Each point is reached from the start by the listed moves, each made 0, 1 or 2 times, or once backwards (-1), plus a little noise. Is the number of moves made odd or even? Then give how often each move was made.

Moves:
(1): [ 19  23 -17]
(2): [-19  12   6]
(3): [ 3 -7 25]
Start: [ 5  7 18]
Points:
[12 29 56] -> even (1, 1, 2)
[-35  37   5] -> odd (0, 2, -1)
[  1  85 -27] -> odd (2, 2, -1)

Moves:
(1): [ 18   3 -22  -8   2 -11  -9  -3  -5  -2 -11   7]
(2): [  8   3  11 -25   8  -7  -9   1  -1   9 -27  -1]
(3): [-6 -5 -4 20 27 -2  1  1 -1 -4 -2  3]
(4): [ 10  30   2   3 -16 -14  11   8   6   3   0  -4]
(5): [ 9  2  3  8  0 20 -6 -1 10 -2  2  7]
(6): [ -8  11   2  -2 -12  -1   0  20  15  -1  -5  18]
(7): [ -1   6  -6   6  -1  15  -5  11 -15  -6   7  -9]
(8): [  5 -17   1  -9  18   5   8   6   1   3  21   4]
(9): [-10   1 -16   8  10   6  18  -8  11   0  -1  -3]
(10): [  7 -13   1   5   7  19   2  -1   3 -18   1   4]
(11): [-11   8  13   5 -10  16  11  -1   2   3   7  20]
Start: [  1  -5 -14 -16   7  -3  12   0   0   1 -16 -15]
Points:
[  3 -64  -4 -12  81 121  16  20   4 -20  26 -14] -> odd (-1, 1, 0, -1, 2, 0, 2, 2, 1, 1, 0)
[ 18  43   6  10 -65  92  13  79  22 -33  50  42] -> odd (0, -1, -1, 1, 2, 2, 2, 1, -1, 1, 1)
[ 37  34  80 -39  -8  54  34  32  26  -6 -19  30] -> even (-1, 2, 0, 2, 1, 0, 0, 1, -1, 2, 2)

Moves:
(1): [  0   1  17   3  -6  -1  12  -8   7   4   8   5 -13   6   6  -7  -3  -3
   8   8   7 -10   6  -1   3]
(2): [ -1  -8   1   0  -3   3  11   3   3   2   7   6   2   7 -16   1 -13   6
   0  11   4  -3   3   0   3]
(3): [  0   6  -6  -6  -3   3   9   8   5   7   3  -2   6  -8   2   0  10   3
  -2  -3  -7   0  -2 -15   4]
(4): [  5  -2  -2  16 -17  21   3 -10   1 -24   2   5   7  12  -2  28   7  -1
   4   2  15  14   3   9   8]
(5): [  0  14  11   1   7  -7 -12  11   3  -4   6  10   1   5   0  -5  -3  -1
  -2   0 -13  -2 -17   0 -18]
(6): [  2  -2  13   3   8   2  -2  -9 -10  -8   6  12 -12   1  -3  -6  -1   3
   2  -8  -6 -10  10  10  24]
(7): [  2  -2   8   2   1   4   3  -4   0   6   7  -1  -5   0  -6   7 -10   1
 -18   3   3 -15 -14   4  -1]
(8): [ -2  -5   2  -2   2   5 -12   3   9  -9   3   7  -3   5  -4  -4 -12  -2
  -3  -1  11   0   0  -3   6]
(9): [-13  -4   5  -8 -11  10  -3  10 -10   1   3   6   2 -11  -2   9   4   0
   1   2  -8  -9   2  10   3]
(10): [ -6 -11 -27   8  -6   7  12  -2   3   4  11   3  13   4 -17   4 -11  -6
   1   6 -12 -11   6   9  12]
(11): [ -3   9   1   0   1   6  14  -9 -23  12   1   1 -10 -13   5 -13  -8  -1
   3  -8   8  -3  10 -12   5]
(12): [ -3 -11  -1  -9  -5   4   8   4 -18 -19  11   1  -5  -2  10   2   0 -11
  -5  -3  -6  -6   5  -8  -9]
(13): [-10  14   7   3  -2  10   8 -12 -19   1   0 -11 -19   3 -10  -3  -8  10
  14   4 -12  -3  17  -5   2]
(14): [  6  12  11   2  -9   2   0  11 -21   7   2  -4  -3  -5   0   7 -10  -1
  -3  -4  -5   4  -3  -3  10]
(15): [-21   0 -20   3 -10 -12  13   1  20  15   6 -12  -5  29   7 -19  10   7
   8  15  14 -17  14 -24  -3]
(16): [ -5   1  24   6  -4  -2   4  -6  -3 -11   3   3   8  -4   6   5 -11 -10
  -5   2  -3   8   5   0   0]
(17): [  2  -2  -2  -6 -13   4   3  -4  13   2  10   3  10   7  -6 -13  11   0
 -10   2  -4  -3   3   7  -9]
(18): [ -3   4 -20  -8  -5   3   7  15 -14   5   2   5 -10 -13  -2  -3   3  -7
  -6   3 -13  10   4  -1   8]
(19): [ -2  -2  -7 -15  -6   7   2  -3   8   2   0  20   1  21   0  -4   3 -12
  -6  -7  -4  -9  -4   7  -2]
(20): [  2  -1 -10 -15  -1  -2 -14 -10  -8   8   9  12   6   5   6   6  -1  -3
   6   0 -11  -4   0   3   1]
(21): [  5 -16   3  13   0  17  -9  -1  -1   3  -1   7   7   6 -18  12   7  -3
   1   2   0   5   1   1  -3]
(22): [ -1 -10   1  -2 -13 -19   2   4   1   9  13   1  -9  -4  -7   7   8  -4
  -8   1  -9   8 -20   1  -7]
(23): [-11  -6  -3  -1   4  17 -12  13   8  13   5  10  -1  -3   8   3  -2  12
   1 -15   5   9  10   4  -1]
(24): [ 20   7  -6   9  -4 -13  -1  -5   0  -9 -14  13  -2  -2  -7   9  -2   1
  12  -3   4 -17  10  11  -3]
Start: [  5  16  11  -1  -9 -13  10   1   8  -6 -13   0   3   0  -8 -16  -3  13
   8  -4 -11 -13  15  -2 -12]
Points:
[ 47  -6  37  21  16 121 -44  42 -10 -79  35  87  36   8 -19  50 -47  23
 -30 -82  29  11  -7  -5   2] -> odd (-1, 1, 2, 2, 2, 1, 1, 2, -1, 0, 1, 2, -1, 1, -1, -1, 0, -1, 0, 0, 1, -1, 2, 0)
[ 57  11 -93 -12 -71  43  29  13 -42  19 -37  61  21 -56 -90 109   6 -16
  -3   9 -52 -59  -9  58  43] -> even (0, 0, 2, 1, -1, -1, 2, 0, 2, 1, 0, -1, 0, 0, -1, -1, -1, 2, 1, 1, 1, 0, -1, 2)
[  44   34  117  -34  -48    8   60 -100  -67  -14   63   98  -19   57
   28  -67  -76  -70  -51  -20  -15 -110   42   26   41] -> even (2, 0, -1, 0, 0, 2, 2, 0, -1, 0, 2, 1, -1, 2, 0, 2, 2, 0, 2, 2, 0, -1, -1, 0)

Moves:
(1): [  9   4   8   3  17  -7  -3   1  -8   5   3  -5  -6   3  12  -5  -1   3
   0  -5   7  -6  -5   2 -17  -4]
(2): [  2   7   9  -1 -20   4 -20  -6   2  -2   0 -13   2  -7   3   2  -7   5
   7   1  -4  -9  -8   9  -6  -5]
(3): [  4   1  -1  -1  -4  -2  -5  -4  -9   7   8   6  -4  -7  -2   4  -7  -7
   3  -5  -6   5 -12   6  -4  -4]
(4): [  0  -2   2  -9  -6  -8   0 -14  -6   9  -1  -9  -7  -3   6  -1   5  10
  -3  -1  -2   2  -7   4  -5   4]
(5): [  9  -4  25  -8  10  14  11   1   6 -11  -5  -1   6 -18   7   6  10   8
  -9  13 -17  -1  -4  11  -2   1]
(6): [ -2  -3   1   0   1  -2  -5   5  -2  -3  -9  -8  -5   4  -1   2   7  -3
   1   0 -11   4   5   0  -4   7]
(7): [ -5  -3  12  -1  -5  -5  -9   6   3   3  -2  -2   3  -6  -5   9   3  11
   3   2  -4  -2 -16  -4   4  -2]
(8): [ -7   0   8  -4   1   0  -5  -6   3  -4   5  10  -1   9  -5  -4  -7  -7
 -11   1  13   2   2   4  -2  -7]
(9): [  3  12  -5   8   5  -1  -6   2   1  -4  -1   3  -1   8   1 -20  -9   3
 -12  10 -14   8   2  13  -1  23]
(10): [-10   0  -1  -9  -7  -1  10   9   4  17 -19  10  10  25  13   4  -7  -9
   4   8  -2  18  -8   8   4  -5]
(11): [ 7  3 -2 -6  4  2 -5 -6  4  5 -5  2 -9  7  2 -8 -8 -3 -2 -1 -2 -2  1  7
  3  8]
(12): [  3  15   5  22  -7 -14   6 -13   5   5  -5 -13   8  -5   1  14 -11  13
  13   7  -6  -2  18  -2  -9  -1]
(13): [  5 -12   6 -14  -4   8  -2   1   6  -9   2   6  13   4   4  23  -1   8
  -7   4  -8  -7 -11  -1   6  12]
(14): [ -4  -8   0  -8   6   4  -1   2  -7  -4  -4   6   5   2   3  -9   0   4
   4  -5 -10   3  -2   1   2  -3]
(15): [ -4  -1   5   0   3   6   1   7  13 -10   9  13  -2   5  14   2   6  -1
  -4  -2 -13   8  11 -10   1  -4]
(16): [ 0 -6 10  8 -5 11  1  2 -1  1 -3  7  4 -6 -4  7 -3  5  7  1 18 -1 20  2
  9 -1]
(17): [-11  -3   4  -3  -2   4   1   2   9  -3   7  -6  -4   9  -7  -2  -1  -1
   0 -10   6   8  -4   4  10   9]
(18): [ 2 -7  1 -2 -6  5 10 -1  4  3 -2 -2 -3  0  3  0 -4  5  1  1 -3  1 -3 -3
  0  8]
(19): [ -6   0   2  15   5  -1  -2   4  -5  -2  10 -10   9   1   6   3   0  -1
  -5  10   3  -8   5 -21  13 -17]
(20): [ -4   4  -6   0   4  -8  12  -9  -2   5  13  -7 -12   4  -5   3   2  17
  -4  11   8   5   3  -5  -3  -3]
(21): [ 4  1 -3 15  0  0  2 -7 -7 -3 -7  5 -8 -2 -3  0  0 -3  5  3  1  2  2  1
 -2  0]
(22): [ -2 -10   0  -5  -4  -6   5   8   2  -4   0   1  -3 -14  10  14  -7   7
  -6   2  -2  -8  -3   6   2  -7]
(23): [ -4  -8  -3 -14   3   5  -9  -2   5  -3  -1  -8   6 -11  -2   1   2   0
  -2  -4   5   7  -4  -3  -2   3]
(24): [ 11  -7  -1  -4   1  -4  -4  -1   2   0  -3   3  -1   3   2 -15   4  -4
   8   2   4   8   5  11   4  -2]
Start: [ -6  -3   3  11  -3   1  -3  -7   3   9  14   7  -8   3 -17   2  -3  28
  -6   4  19 -12  -6   6  -3   0]
Points:
[ -2 -35  86 -29  31  11 -40  -2  51 -53  19 -61  54 -59  11  63 -17 121
 -51  47 -97 -43 -44  -3  22  35] -> odd (0, 0, 0, 0, 2, 1, 2, 0, 1, -1, 2, 2, 2, 2, 0, -1, 1, 0, 2, 0, -1, 1, 2, 0)
[ 45  21  89  30 -32  42   9 -45  73 -29  26 -38  42  -2 -15  42 -20 111
   5  86  24 -10  78  58   4  44] -> even (0, 2, -1, -1, 2, 0, -1, 0, 1, 0, 0, 2, 2, -1, 0, 2, 1, 0, 0, 2, -1, -1, 0, 2)
[ 56 -42  39  48 -27  15  29 -54  17 -14  -5 -23  24 -53 -34  83 -12  87
  32  68   8 -50  55 -13  17   3] -> odd (-1, 0, 0, -1, 1, 1, 0, 0, -1, -1, 1, 2, 2, 0, -1, 1, -1, 2, 1, 1, 1, 0, 0, 2)
[ -7  39 -30 -52 -21  12 -71 -28  23  31 -35  -9  25  97  22 -23 -72  34
   1  -9 -57  37 -58  72 -32  96] -> odd (1, 2, 0, 0, -1, 0, -1, -1, 2, 2, 2, 1, 2, 2, 0, -1, 1, -1, -1, 0, 0, -1, 2, -1)
[  5 -50  62 -51  24  50  92 -73  35  18 -16   6 -48  34  16  65   9  99
 -16  19 -10  47  -1  27 -22  75] -> even (1, -1, 0, 2, 2, 1, -1, 0, -1, 1, 2, 1, 2, 1, 1, 1, 2, 2, -1, 2, 2, -1, 1, -1)
